Rows are points. The last column is the point's height on a tilted bowl or saddle (a function of degree 2), plus a little noise. Count its main directions that bend up, bend down and stay straight.

Points, 17 rows:
[[ 54 -10  13 -25]
 [ 28 -27 -29  47]
 [ -1  18  24  45]
 [ -4  12  13  38]
 [-54  39  -1 -30]
 [-10 -47  48 -46]
 [ 22 -26   7   4]
 [ 33  10   1  15]
 [ 19  26  73  93]
 [  9  -8  17  26]
 [ 26  -9 -24  40]
 [ 14  45  31  36]
 [-55 -15 -16 -11]
 [ -1 -29  15   6]
 [-16 -11  13  28]
 [-95  17   2 -78]
 [-24   5 -23  20]]
Directions: 1 up, 2 down, 0 straight

Points:
[[ 16   8  80  24]
 [-22  -6 -18 -10]
 [-20 -56 -79  62]
 [  5 -34 -16   2]
 [-29   6  55  10]
 [-44  12   3  -7]
 [-30 -67 -40  22]
 [-41  95 -33  95]
 [ 25  11  42 -12]
 [-60 -31  -4 -12]
 [  6 -65  11  25]
 [ 28 -81 -15  63]
 [-52 -23 -39   0]
 [-32   8 -19  -6]
 [ 43   9 -39  12]
 [ 26  69  23  -4]
 [ 18   6  15 -18]
 [-21  19  34  -6]]
Directions: 2 up, 0 down, 1 straight

Points, 16 rows:
[[ 51 -22  11 -20]
 [-34 -44  22 -39]
 [-24   3  69 -35]
 [ -4 -19 -42 -20]
 [ 60  45  -5 -30]
 [-19 -48 -19 -32]
 [  7  95 -20 -65]
 [-54 -67  44 -72]
 [-91  17  25 -55]
 [ 23 -24  -7 -20]
 [ 56  14 -22 -25]
 [-29  -1  40 -27]
 [ 19 -26 -38 -26]
 [-18 -30  46 -32]
 [-65 -42  16 -47]
 [ 30  89 -27 -63]]
Directions: 0 up, 2 down, 1 straight

Points, 25 rows:
[[ 16   5  35 -12   6]
 [ 24 -22 -45  39 -22]
 [-16  46  -1  13 -10]
 [ 13 -42  14 -42 -13]
 [-20  54   3  50 -36]
 [ 16 -10 -28 -24   1]
 [-21  29  53  42 -18]
 [ 10  45  34 -20 -12]
 [  9   2 -35 -60  -3]
 [ 51 -11 -57 -21 -14]
 [-11 -31   3   5  -5]
 [-95 -10  48  71 -95]
 [ 16  43  43  54 -25]
 [ 49  14 -22   3 -11]
 [ 17 -55   2 -13 -14]
 [-26 -41  49   4  -1]
 [ 21 -22  -7  35 -12]
 [ -4 -20  19 -27  -1]
 [-31 -63  -3  -7 -31]
 [-18 -10  15  19  -3]
 [ -1  29  35 -35  -9]
 [  8  28 -23 -12   6]
 [-33 -24  34  21  -9]
 [ 15  -1  -5 -28   1]
 [ -9 -57  -3  -7 -19]]
Directions: 1 up, 3 down, 0 straight

Points, 24 rows:
[[-36  11  15 -95 -95]
 [-18  -8 -33 -27 -16]
 [ 20  40  -8 -24  18]
 [  3  23   8 -34   4]
 [ -1 -23 -54   9 -32]
 [-10  31  10   9  -4]
 [-61  91  64  15 -22]
 [-17 -18  68  -2 -52]
 [ -5  51 -14 -40  10]
 [-10 -70   9  16  -7]
 [  2   2  11  35 -30]
 [ -7 -22   0  14  -3]
 [-11 -40  22  14  -8]
 [ -4 -28   2 -19  -4]
 [ 18   3 -10 -24   9]
 [-14   3  -7 -27   0]
 [ -8 -41  -3 -73 -77]
 [ -5  63  48 -23 -21]
 [ 16   6 -36  40 -45]
 [-15  18  -2  -7   5]
 [ 22  32  -1 -64   5]
 [ -4 -65   3  -6  -9]
 [ 33  -7  15   1  -1]
 [ 23  18 -45   0  -8]]
Directions: 1 up, 2 down, 1 straight

Points:
[[  4 -14  32 -40  -3]
 [ -9 -40  -3 -43 -16]
 [ 34  16  32  -2  -9]
 [  3  53  95  48 -95]
 [ 78 -33  20  36 -67]
 [-13  53  46   6 -31]
 [ 38  82 -16 -46 -62]
 [ 20  20  -8 -17   0]
 [-12 -24  -4  10  -6]
 [ 40 -31  -9  -6 -17]
 [ 56  52   5 -40 -39]
 [-17  88  -4 -26 -52]
 [-39  -7 -23 -41 -14]
 [ 14  25 -28 -64 -25]
 [ -8  14 -27  11  -1]
 [ 67  -5  53 -73 -50]
 [ 48  48  59  27 -57]
 [-81  29  21 -50 -54]
 [-26  42  18 -49 -21]
 [-17  70   2 -13 -30]
 [-17  12   5 -78 -27]
 [-10 -42  22 -31 -13]]
Directions: 0 up, 4 down, 0 straight

Points:
[[ 28   2  42   3 -28 -11 -10]
 [-15   8  51   6  32 -45 -25]
 [  5 -24 -45 -19   5 -37 -10]
 [ 29 -38 -15  -6 -53 -38 -17]
 [ 14 -15  10   3  29 -20  -2]
 [-44  55  62  -4  -7 -13  -1]
 [ -5 -30  50 -79 -43 -12 -19]
 [ 20   5 -56  -9  35 -10  -4]
 [-82  -2 -29 -22  24  47 -28]
 [ 53  15  44 -47 -47  29 -35]
 [ 75 -42 -14  31  38 -14  18]
 [ -7  22 -28  19  59  63 -42]
 [ 83  48  76 -23 -51  10 -60]
 [ 45   8 -10  70   6  -4   7]
 [  7  42  65 -21  17 -25 -17]
 [-10 -14   8  33 -42  50  -1]
 [ 70  79 -48 -13 -13 -10   7]
 [  8  -7   7  28 -17  -1   0]
 [ -2  31   3 -78 -47  66 -53]
 [-29 -14  25  18 -54   3   5]
 [  2  -7 -27  -5  13  -9  -3]
 [ -1   3 -21  -3   6 -15   1]
 [-34  -8 -18 -23 -34  61 -19]
 [-42  40 -40 -23 -22 -26 -29]
 [  3 -15  31 -19 -35  25 -14]
 [ 37  -4   1 -56 -42  25 -22]
 [-69 -18  28  -5 -26  21  25]
 [-15  22  33  16   8   6  -1]
 [  9  14  -8  13   0 -75   1]
 [-59  -8  63  45  -6  63  22]
 [ 68 -36 -33  11  -9   8   4]
 [-21   2 -35   7 -18 -33 -14]
 [ 21  38 -14  25 -14  -6   4]
 [ 17  27 -25  56  -4  88 -21]
 [ 15 -10 -23  80  18   0  -2]
 [ -4 -28  24  -3 -48   8 -12]
 [-30  95 -10  25  36 -42 -48]
 [ 29  22 -41   5  -9 -67  11]
 [  2  27  15 -13 -50  51 -16]
 [ 29  -5 -35 -23 -34  69 -51]
 [ -7  27  35  -7 -44   1   2]
 [-20  33  23 -46  66  11 -37]
 [  1 -44  91  30  26  22 -95]
 [ 16  -2  29  52  21 -85 -34]
 [ 29  -1  62  27  47 -13 -46]
 [ 12   2  36  -2  39  -7 -15]
 [-56  75   6   0  -8 -13  -8]
 [ 39 -30  17 -15  -6  34 -27]]
Directions: 1 up, 4 down, 1 straight

Points, 43 rows:
[[  3  41  20  45 -63   7   8]
 [-13 -14  43   6  -7 -14  21]
 [-12  -1  -2  30   0  17  22]
 [  7 -64   4  23 -34 -11  24]
 [-16  43   5 -23  16  44  16]
 [-25 -55 -26  14  79  23  42]
 [ 43 -23  22  35  35  63  53]
 [-42  16  -8 -22  -9  32  -3]
 [ 46  13   8 -30  14  -7 -15]
 [-85   0  15 -38  38 -55 -20]
 [-37 -13 -22   4 -40 -53  15]
 [ 26  -9 -33 -31  15  -1  24]
 [ 13 -57 -51 -32  15  14  50]
 [-47 -34 -43  35 -52 -61  22]
 [-25 -32  26  -2   8 -16   6]
 [ 26  12  -3   6  28 -32   6]
 [ 16   5 -17   2  27  61  45]
 [  1 -54  26  -7  13  11  16]
 [ 30  11   8  47 -22 -48  -1]
 [ 22 -48   7   9 -38 -16  23]
 [-11  28  30  10 -55   1  24]
 [-78 -41  17  49   9  80  60]
 [  4  13  -7  26 -19  36  25]
 [  5 -11 -32 -13 -14 -26  26]
 [ -2   4  24   1   2  24  19]
 [  2  42 -41 -74  19  -2   6]
 [-37  71  77   7 -16  10  95]
 [  3 -28 -13  18 -24 -18  20]
 [-86  24 -19  26 -14   1 -17]
 [  7 -17  66  20   2  -1  32]
 [ 24 -23  19  13  14  33  26]
 [-36 -12  40 -14 -14  61  51]
 [ 38 -40  95  88 -47  23  32]
 [ -8 -30  -1 -17 -17 -50  12]
 [-22  -9  62  39  30  27  80]
 [ 69  63  -2  -7 -34 -46 -45]
 [ 38  36 -11  36   1 -18 -15]
 [-91  48   1  17 -22  32   3]
 [ -8  -3  16  11   1  -3  13]
 [-24 -37  67  14   5  22  58]
 [ 47  -3  20  42 -23 -31 -22]
 [-21 -20  28  40  21  -2  35]
 [ 20  30   4  27 -13 -13  -4]]
Directions: 3 up, 1 down, 2 straight

Points:
[[ 25  10  46 -35  10 -78 -31]
 [ 64  43 -32  30  27  13  13]
 [-66 -36  16  55   1  28  15]
 [-59 -54  82 -76  36  -6   7]
 [ 25 -33 -24 -32  52  38   8]
 [ 28  50 -53 -80 -27  46   1]
 [-81 -57 -23 -40   0 -13  10]
 [  6  38  35 -26  16  46   7]
 [-20 -50   4 -34 -38  -2 -10]
 [  9  -6 -12  24 -50  47 -19]
 [ 41 -21 -33 -56  19  75  -4]
 [ 15  59  24 -21  35 -26  14]
 [ 34 -54  12   9 -10  -1 -11]
 [-78  13  12  43  41 -19  23]
 [ -9   1 -12  17  70  -6  14]
 [ 70 -22 -34  30 -62 -31 -42]
 [  3  75 -37  80 -31 -20 -44]
 [ 39   0  21 -24 -47  13 -11]
 [ 49  29  37 -26  32  70 -10]
 [ 51  25 -21  12  85   2  10]
 [ 45  -9 -18  41  -3  -3 -16]
 [-78  48  -5  38   3  -5  12]
 [  7   8  22  19 -29 -29 -11]
 [ -1  -8   4 -21 -32  42  -1]
 [ 40   3   3  -3  32  27   6]
 [-21 -15  16 -17  42 -41   6]
 [-14 -24 -12  28 -43  10 -15]
 [ 30  80   1  38  41 -49   7]
 [-39   6  59  20 -20 -10  28]
 [ 41   4  10   0 -56 -41 -32]
 [ 32  47 -37 -38  17  51  19]
 [ 19 -36   3  -5 -20 -40 -19]
 [ 39 -50  63 -14  42   4  -9]
 [-18  29   7   6  95  19  10]
 [  2  19 -14 -15  23  52  11]
 [ 73 -89 -34  24   7   0 -25]
 [-51  18 -17  21 -75 -18 -39]
 [-38   5  31 -12  50  -3  23]
 [ 16 -43 -29  -9 -34  14  -3]
 [-43  70  23 -42  78 -37  19]
 [  1  43  30 -17  33 -14  15]
 [ 24 -20  35  48  17  10  -9]
 [-20   0  37  61 -90 -82 -95]]
Directions: 1 up, 3 down, 2 straight

Points, 64 rows:
[[-19  20  24  12  23   8 -40  27  27]
 [ 19 -33 -21   2  23  18  13  14   4]
 [ 28  44 -49  59  30   8 -28 -69  95]
 [ 11  -6  54 -60  25 -36  -4  -4  33]
 [ -8  -5 -27 -17 -17  43 -53  65  41]
 [-32  45   1  28   5  20  33 -30  44]
 [-18  10  28   3   7   9   4 -52  13]
 [ 12 -25  12  19   3 -29  -2   0   2]
 [ 11  -6  32   3  18   0  16  44  13]
 [-20  25 -13   4  38 -18 -37   7  18]
 [ 36  47 -53 -25 -16  -5  36 -15  47]
 [ 21  30  23  16 -10  46 -76  29  59]
 [ 23 -19  -3  14  27 -38   3  22  15]
 [ -9 -35 -16 -35  25  -2  45  21  20]
 [ 53  -1   1   7   8 -34 -27   2  31]
 [-31 -16   8 -33   6 -60  15  31  24]
 [-49  23 -27  21 -39   5  45 -38  47]
 [-11  -6 -15   5  31 -17  46 -59  30]
 [-32  14 -64 -27   7 -26  10  18   1]
 [ 17   5   8  17   5  33   0 -19  10]
 [ 16 -26  13  -7  54 -31 -28 -27  23]
 [ -9 -27 -39  16 -20  -3 -15 -32  21]
 [ 17  43 -28  78  28  28   0  -6  78]
 [ 26   0 -11 -32 -11   5 -17 -19  21]
 [ 23  -9   2   3  25 -12  35  18  12]
 [  3   4  10  18 -22 -48  15 -35  13]
 [-47  11 -24  22 -34   9  -9   5  24]
 [ 46   2  38 -25 -11  -2 -52  12  36]
 [-95   5 -38  -2  -5   0 -34  -1  65]
 [-27 -19  23  -3 -17  31 -32  21  12]
 [-67  21  32  12  12  -6  21 -10  30]
 [  5  36  27 -16  38 -33 -20 -12  29]
 [ 36 -35  11  -6  22  42  14  33  20]
 [ 35  -4  43 -12 -13  52  38 -37   8]
 [-15  33  -3 -79  35 -11 -15 -77  68]
 [  6 -32   2  15 -20  25  27   2  -3]
 [-26   1   7  -2   3 -44 -14 -29  20]
 [-23  -8  11   7  60  -2 -11  -4  23]
 [  4 -26 -18   6  19  33   0   8   5]
 [  5  -6   6  -7  59   6   1   8   9]
 [ 13 -29 -10 -51 -37  18 -32  -7  44]
 [ 24  27  24  20  -2  22   1 -43  22]
 [ -8  54 -36  11 -49 -30  -8 -17  46]
 [-10  25 -38 -21  -1 -61  22   5  18]
 [-11   7 -20 -15 -39 -10  -3 -32  24]
 [-11 -60  17   6  -4  25 -17 -26  -3]
 [-19  12   4 -33  17 -42  -2 -19  19]
 [-39  47 -34  18  16  -3 -38  -6  39]
 [-18 -56   9 -31 -14  58   6  13  33]
 [-21 -35  57 -18  -3  41 -18 -34   3]
 [-29  40  -7  -4  23  18 -22 -20  32]
 [ -5  16  48  29 -11   6  -3  -7  -9]
 [-28  10  10 -46  57  33  -3  49  33]
 [ 16  14  -9  18  -2 -18  19  -1  14]
 [ -7 -15  29  10  25 -10  34  11   4]
 [ -9  27 -22 -29 -16  25  71  -2  42]
 [ -9 -32   6 -18   4   9  34  15   9]
 [ 15 -13 -33   9   4   6   3  42  12]
 [ -2 -15  22  30  26  25 -56 -31  27]
 [-12  12 -38 -26 -31 -35 -13  22  13]
 [ 30  13  17 -43  42  23  15  39  24]
 [ -8  29  11 -14 -60 -24  25 -42  22]
 [  4   2  16 -13  -9  20 -40   1  15]
 [ 12  -1  -7  -3 -23 -45  22  12  15]]
Directions: 6 up, 1 down, 1 straight

Points, 67 rows:
[[-21 -31  25  32  -9  19  -3  14 -11]
 [ 15  -3  36 -26  35 -16 -11 -73 -40]
 [ 24   3  16 -21 -46 -31  39  23  -6]
 [  2 -26 -32   9  -5   9   7  -8 -19]
 [  9  41  15 -26  17  -9   8  30 -15]
 [-17  50 -46   4 -11  60  38 -27 -81]
 [-25  22  -7 -23  46  23  -4   1 -29]
 [ 19 -51 -47  13  58   9  63   1 -64]
 [  2  15  21  11  -6 -24  62  -2 -10]
 [-38   1  27  27  15 -47 -14  10 -11]
 [ 18  -9 -50  52  29  -6  60 -29 -61]
 [-62  44 -10  34 -47 -19 -40 -47 -66]
 [ 35 -26  -1  10 -22  12  -8 -12 -21]
 [  8  20 -12  12 -34 -55 -26   2 -18]
 [ 37  14   7 -19 -45   7 -17  31 -25]
 [ 46 -18  13  14  25   9 -12  -7 -28]
 [-22  21 -23  37   1 -21 -36  35 -28]
 [ -6   6 -20  11 -32  23  -2  -9 -22]
 [ -5  17  28  26  36  -8  41 -29 -23]
 [ 20 -18   6  17  -9 -18   9 -27 -11]
 [-35  34   4  28 -12 -27  12  20 -14]
 [ 48 -22 -15 -21 -16  13  13 -25 -33]
 [ 17  36 -73 -44 -45 -45   8  18 -55]
 [-22 -15  41   5  36  11  29 -19 -17]
 [-24 -46 -12 -15  32 -15  22 -24 -22]
 [-29  37  10  24 -63  -5 -23  51 -38]
 [-26 -25   2 -16  15 -49   4  41  -5]
 [ 37  27  15  32 -35 -32 -21  50 -29]
 [-69 -50 -64 -54  12  14 -61  -4 -83]
 [ 70 -31 -14  18 -14 -18  36 -51 -55]
 [-27  22 -87  14   7  31  14 -26 -83]
 [-11  10  -9  44 -17  29   1  13 -25]
 [-32  19   6   3  36  30   0   3 -25]
 [ -8 -13  -3 -29  -6  -6 -28 -31 -18]
 [ 33  -6  11  -7 -31  46   2   5 -28]
 [  6  52  16 -44  31 -38  39   4 -22]
 [ -2  53 -17  47 -19   0 -12  -7 -38]
 [  6 -62  -5 -70 -17   0   5 -27 -41]
 [-25 -39  39  -3 -74  20  14  15 -24]
 [-15  18   6 -36  29  -6  -7 -18 -14]
 [ 17  -5  -7 -13  35  -5   7   1 -13]
 [ 32 -40 -26  22  -8 -38 -60 -27 -56]
 [-58  -5  10  59 -13  24 -25 -55 -55]
 [-18  19  29  38  -4  26 -23 -17 -27]
 [  7  -5   9  36  13 -29   6 -42 -18]
 [-39   6  29 -33  35  15   1 -50 -32]
 [  8 -70 -54 -33  26 -22 -16 -32 -59]
 [-11  46 -26  17  19  -8 -13  22 -29]
 [-33 -23  10 -24  30  -9  22 -25 -15]
 [ 27   2   0 -39 -58   4   0  -5 -25]
 [ 16  -7  21 -73   2   4   6  11 -20]
 [ 22   1 -30  40  18 -20   8   3 -22]
 [ 16  17 -34  30  12  -6   4  24 -25]
 [ 16  35 -16   5  33  33  20 -19 -45]
 [-28  -7 -64  39   4 -21 -32  26 -44]
 [-25 -50 -27  -8   2  47   5  34 -34]
 [-46  30  -5   6 -18  15  27 -51 -42]
 [-77 -34 -14 -26  19  40  64  95 -95]
 [ 46  42  36  -3  26 -77  52  12 -29]
 [ 25   1 -24  14 -33  -8 -18   2 -21]
 [  6   7 -11 -19  -3 -44  29  12  -3]
 [-23  35   2  11   0 -13  -1  12 -10]
 [ 36  -8  46 -35 -30  62 -25  20 -51]
 [ 35 -42  -6   5 -71 -41  -7  -2 -33]
 [-13   7  36  14 -27 -37 -24   2  -8]
 [-10  -4  21 -48  20  -1 -12   5 -10]
 [  2  18  -9 -51  21   6 -15 -68 -48]]
Directions: 0 up, 8 down, 0 straight
